Rows are points. To make a cloud, some directions were put in groups of two or more. Within a group, all points are equally far from the middle, so they leave a hole (a ring in 2 directions, a hollow ball in 3). The other directions are filled evenly. Then the cloud was stretched, turned, moved and blurred a little. Count the holes, and give their numbers of directions, smallest first.

Cloud, 13 rows:
0.11  0.36
-0.28  -0.47
0.63  -0.20
-0.37  -0.17
0.16  -0.54
0.33  -0.51
0.01  0.16
0.39  -0.22
0.75  -0.38
0.04  -0.34
0.20  -0.61
0.58  -0.38
-0.36  -0.60
Holes: 0

Cloud, 22 rows:
-0.17  0.55  0.08
0.10  0.35  0.32
0.48  -0.12  -0.19
0.23  -0.43  0.16
0.77  -0.57  0.44
0.32  -0.14  -0.51
0.19  -0.22  -0.18
0.04  0.16  -0.37
0.30  0.14  -0.47
-0.06  -0.21  -0.25
-0.33  0.20  -0.02
-0.28  0.87  0.47
-0.88  0.46  0.37
-0.03  -0.14  0.62
-0.36  0.49  0.36
0.19  0.39  -0.61
0.28  0.26  0.02
1.12  -0.76  -0.13
0.05  -0.18  -0.12
0.17  0.28  0.52
-0.08  0.39  0.03
0.51  0.62  0.47
Holes: 0

Cloud (28 x 4):
-0.19  -0.11  0.41  0.43
-0.40  -0.15  0.71  -0.45
0.74  0.14  0.25  0.25
-0.09  0.33  -0.17  -0.52
0.50  0.06  -0.21  0.25
-0.98  0.00  -0.20  -0.47
-0.17  -0.02  0.70  -0.54
-0.11  -0.10  -0.40  0.34
-0.26  -0.32  -0.32  0.28
0.12  0.48  -0.12  -0.33
-0.36  0.17  -0.35  0.26
-0.84  -0.40  0.38  -0.35
-0.07  0.37  0.62  -0.52
-0.67  -0.52  -0.28  -0.37
0.37  0.60  0.20  -0.19
0.13  -0.29  -0.33  0.13
-0.50  0.22  0.65  -0.46
0.35  -0.19  0.53  -0.20
0.01  0.55  0.62  -0.27
-0.18  -0.46  -0.30  -0.23
-0.59  -0.51  0.04  0.12
0.05  -0.05  0.58  -0.55
-0.81  -0.03  0.51  -0.49
-0.66  0.06  0.61  -0.49
0.70  0.03  0.29  0.19
-0.68  0.26  -0.11  0.05
-0.50  -0.43  0.30  0.15
-0.37  -0.11  -0.15  0.42
Holes: 2 (2, 2)

Cloud, 48 rows:
-0.11  -0.86  -0.23  0.27  0.01  -0.22
-0.05  0.08  0.02  0.00  0.72  -0.26
-0.50  0.51  -0.36  -0.02  -0.19  -0.57
0.47  -0.03  -0.54  0.39  0.40  0.68
-0.07  -0.05  -0.33  0.04  -0.71  -0.65
0.49  -0.11  -0.10  0.84  0.43  0.23
0.30  -0.20  -0.50  -0.68  0.06  -0.06
0.38  -0.32  -0.07  0.87  0.26  -0.04
0.09  0.45  0.34  0.12  -0.41  0.38
-0.63  -0.24  -0.27  0.68  0.47  0.12
-0.18  0.57  -0.57  -0.36  -0.05  -0.36
0.05  -0.64  -0.59  0.49  -0.18  -0.19
-0.11  -0.53  -0.44  0.61  -0.22  0.29
-0.30  -0.47  -0.38  -0.63  0.17  0.03
-0.07  0.13  0.45  0.68  -0.25  0.10
0.09  0.55  0.10  -0.64  0.13  -0.27
-0.69  0.01  -0.91  0.05  -0.07  -0.24
-0.03  -0.01  -0.35  0.05  0.72  0.69
-0.20  -0.11  -0.47  -0.78  0.06  0.02
0.75  -0.19  0.02  0.39  0.49  -0.10
0.14  0.72  0.31  0.05  0.37  0.40
0.51  -0.17  -0.11  0.83  0.40  0.16
0.22  0.48  -0.73  0.22  -0.08  0.44
0.31  0.33  0.54  0.23  0.43  0.67
0.19  -0.29  -0.33  -0.02  -0.41  0.31
0.15  -0.34  -0.48  -0.58  0.42  0.02
-0.46  0.42  -0.20  -0.39  -0.23  0.38
0.04  -0.27  -0.49  -0.71  0.18  0.01
0.18  -0.33  0.54  -0.31  0.37  -0.16
0.14  0.27  0.16  0.92  0.09  0.05
-0.61  -0.46  -0.32  0.29  0.48  -0.35
0.45  0.31  -0.01  0.42  -0.35  -0.54
0.72  0.26  0.20  0.62  0.26  0.04
0.32  -0.28  0.34  0.35  0.40  0.72
0.53  -0.42  -0.50  -0.14  0.47  -0.10
-0.41  0.03  0.09  -0.30  -0.49  -0.67
-0.94  -0.32  -0.56  -0.02  -0.06  0.13
0.47  0.80  -0.02  0.36  -0.06  0.22
0.45  -0.12  0.09  -0.06  0.62  -0.34
-0.26  0.36  -0.77  0.49  -0.33  0.14
0.30  0.11  -0.24  -0.09  -0.42  0.50
-0.13  -0.10  -0.18  -0.18  -0.70  -0.54
0.06  0.40  0.31  -0.68  0.11  -0.26
0.29  0.10  0.10  0.25  0.01  -0.74
0.78  0.35  -0.30  -0.35  -0.28  -0.06
-0.09  0.20  -0.45  -0.10  -0.43  -0.84
-0.50  -0.11  -0.85  0.21  0.35  0.03
0.23  -0.57  0.23  -0.32  0.51  0.01
Holes: 3 (2, 2, 2)
